Every row gives one point. The last column is the point's height on a tilted bowl or saddle (a function of degree 2), plus a little noise. Count its main directions that bend up, bend down and stay straight.

Points:
0:  -7  54  22  17
1:  24 -30 -45  -6
2: -42   2 -74  34
3:  60  -7 -10  51
4:  22  45   3  36
5: -11  10   7  17
6:  -7  -1 -57  11
7:  19  55 -93  98
8:  44  -3  29  45
9:  25 -25  15  26
10:  23  39  80   6
11: -50 -96 -22  22
12: -16   1  28  18
13:  13 -23  44  34
14:  -5  17 -22  22
15:  40  -1 -45  27
16: -35 -48  34  46
17:  47   2  21  47
Directions: 2 up, 1 down, 0 straight

Points, 22 rows:
0:   2  15  30 -60  32
1: -52   9 -82  -7  58
2: -36  -6 -13 -19  21
3:  24  35  13 -21  30
4:  16 -15 -17 -21  17
5:  38  29 -29  27  39
6:  48  13   6 -70  35
7:  26 -33   7  -2  24
8:  21  16  79  30  -9
9:  32   7 -33 -24  28
10: -42  29  35 -34  33
11:  45 -19  28  49  16
12:  30 -12  33 -10  25
13: -40 -53 118  22  74
14:   2   4 -18 -14  22
15: -37  51  76 -66  71
16:   0  50  25  33  -5
17:  -9  83 -28  48  35
18: -29  22   5  -9  22
19:  27  14 -65  -6  49
20:   4  -7  58 -66  45
21:  16 -25  59 -51  44
Directions: 3 up, 1 down, 0 straight

Points, 48 rows:
0:   5  52 -12  15  10 -45  -6
1: -22 -24  11  -2  -8 -16  -1
2:  46 -64  -1  11  49  16  14
3:  73   8 -34  10 -18 -15  13
4:  67 -44  37 -50 -20  67 103
5:  24  37 -14   0  18 -27 -16
6:  22 -17  60 -77   8  50  31
7:  18 -10  29  11 -45   3  -1
8:  40  16 -62  22  -8   7  -8
9: -53  -8 -60  10  18  38  63
10:  37  13 -21 -41 -41  29  14
11:  51  -2  47 110  46  -4 -20
12: -90 -37  23  -6  35 -10  77
13: -93 -15 -22  31  43 -45 121
14:  29  66  43 -13  37  42  18
15:  11  -2 -50   3 -25  41  11
16:  24 -71 -13  -9  45 -30  -4
17: -19 -13  26  72  64 -43  -1
18:  21 -57   6  10  -6  50  23
19:  52 -64  27 -30 -49 -15  66
20:   3 -84  13  13  -9 -32  14
21:   6 -43   8 -50 -64 -10  17
22: -26  18 -23   1  11  -4  11
23: -75 -32 -23 -33  -8  16  52
24:  11  23 -32  46  44  60  47
25:  -5  23  31 -69 -17  49  21
26:  14 -14 -17 -28 -35 -27   1
27: -17 -36 -36  60  -9  28  -8
28: -41  20   8  27 -11  -8  11
29:   8 -25  18  18  43 -23 -13
30: -25  27 -31 -87   3  15  37
31: -49 -23  54  12  67 -44  39
32:  -6  18  55 -26  -2 -24  -1
33:  34   2  54 -26 -45 -26  22
34:  47  11  17  22  31 -22 -15
35: -15 -20  52 -20  32   0  -2
36:  14  78 -80  13 -14  23  13
37: -10 -27  32  23 -50 -14   2
38: -25   4  45  -1  12 -41  14
39:   3  95 -53  28  16 -20   5
40: -49  56  19 -36 -21 -24  42
41: -34  28  22 -24 -20  -9  12
42:  -6 -39 -19 -30  53 -28   1
43:  21  50   5  48  -9  10 -21
44: -14   1  88 -35  52  49  23
45:  21  99  56  50 -30   0 -27
46: -60  77 -33 -73 -52   1  66
47: -17 -79  33  46  37  70  23
Directions: 2 up, 0 down, 4 straight

Points (69 x 9):
0:  -18  -33  -18  -67   58   -5   16  -24  -69
1:  -11   38   41  -14   15   45   28   13  -11
2:   -6  -28  -20  -18  -39   -2   -5  -11  -11
3:  -27   25  -11  -36   49  -39    7   46  -36
4:   18    2   27    8   11   36   51   12  -32
5:   31   41   44   50  -51    5   24  -11  -23
6:   21   46   39   29  -33    2   28  -13  -10
7:  -41   47   20    7   39    4  -24   46   -5
8:  -33  -34  -51  -17    8  -46   -7   23  -38
9:   35  -14   20  -35   68   24    3   -8   -7
10:   -1    4   -7   54   -1   13    0  -21   -4
11:   20   29  -44   12   36  -50   20   32  -32
12:  -26  -15   -1   27    2    8    3  -47   -6
13:   14   35  -29    5  -17  -54   25   38   -6
14:   47   11  -50  -15   46   38  -13   45  -20
15:  -29    1   39   -2  -27   14   -7  -24   16
16:  -33  -30  -51   14   25   30   -5  -17  -37
17:   39   32  -23  -39   24   -7   -2   31  -13
18:   -8   29   47  -19  -19   -6   20   32   22
19:  -15   65   -5   22   -6   -3   13  -16  -25
20:  -20   35  -36   -3   40   -5   59  -66 -109
21:    3   -6  -18   -5   -4  -37   14  -62   -6
22:   -2   28   27  -16    8   47  -42    3   -3
23:  -22   20   50   12   18   -2    5   15   30
24:   -5   35   -9   46    9   -1  -16   27   -5
25:   28   23   16  -40    9   -3   18   64   21
26:  -22   -6   67  -21   10  -43   -3  -45   49
27:   24  -41   42   -5  -23  -30   64   36  -38
28:  -14   -6   34   51   12  -47   18   26   44
29:    4   -1   53    5   20  -21  -81   -4    2
30:  -29  -12  -13   91   17  -32   83    4   54
31:  -19  -40   41  -35  -10   77  -17  -87   16
32:  -10  -30   32   -5  -22   14  121  -34 -120
33:   30    4  -31   16  -21   -6  -19   14  -13
34:  -16  -42  -19   21  -29  -20   52  -17  -19
35:   16   28    9   10  -25  -11    9   27   -5
36:  -24   11   44   -8   14  -37  -59   24  -10
37:  -35    9   -3   88   42    6  -25  -38  -25
38:  -49  -14  -31   47    8   60   -6   23   -8
39:    3   15  -23  -72  -34  -18  -27   12    3
40:   -2    2   17  -30  -42    3   16   35   -8
41:  -17   12   43  -24   35   18  -44    7   26
42:  -35  -38  -16   17   11  -51  -15   24  -23
43:  -27    6   -7   -8  -10  -42    0    5  -11
44:   26  -24  -44   40  -24   92    9   36  -73
45:   -8    2   23   49  -27  -55   54    4   34
46:  -20  -16  -28  -12  -37   10  -18   17    2
47:  -10  -57  -42  -42   61   55    3    0  -62
48:   13  -20   20   18   34   14  -28    1    5
49:   41   70   14   -2   26   24  -18  -39  -51
50:  -49  -63   -7  -33  -62   12   -9  -24  -17
51:   36  -48   22   -7    3    6   56   -1  -44
52:  -15  -18  -19   34   -7   47  -37  -21  -20
53:   -5   24   -4  -23  -21   -3   63    7  -23
54:  -70  -28   35   61   13   33   25   12   31
55:  -61  -62  -11   10  -34   22  -24  -29    5
56:    5   47  -18   33   -5  -36   54    9    5
57:  -11   73   -3  -31   27   25  -12  -60  -62
58:   -9  -85    5   17    1    3  -12   11   -5
59:  -46   32   11   45   -1   16    7   11    3
60:  108   25   26  -13  -42   62   21   11 -121
61:   -1   15   43   20    7    5    9  -30   16
62:   21   14   16  -34   43  -37  -19   16  -21
63:    3  -22   -7  -28   41  -15    4  -62  -35
64:   63   48   17   15   10    4  -26   47  -27
65:  -54  -15   -1  -23   -6    7   45  -43  -37
66:  -20  -16  -23   -5   -7  -32   -5   14  -12
67:   33   14   10   -4   11   15  -26   30   -4
68:   21   16  -17   36   18   -9   -7   20   -8
Directions: 3 up, 3 down, 2 straight
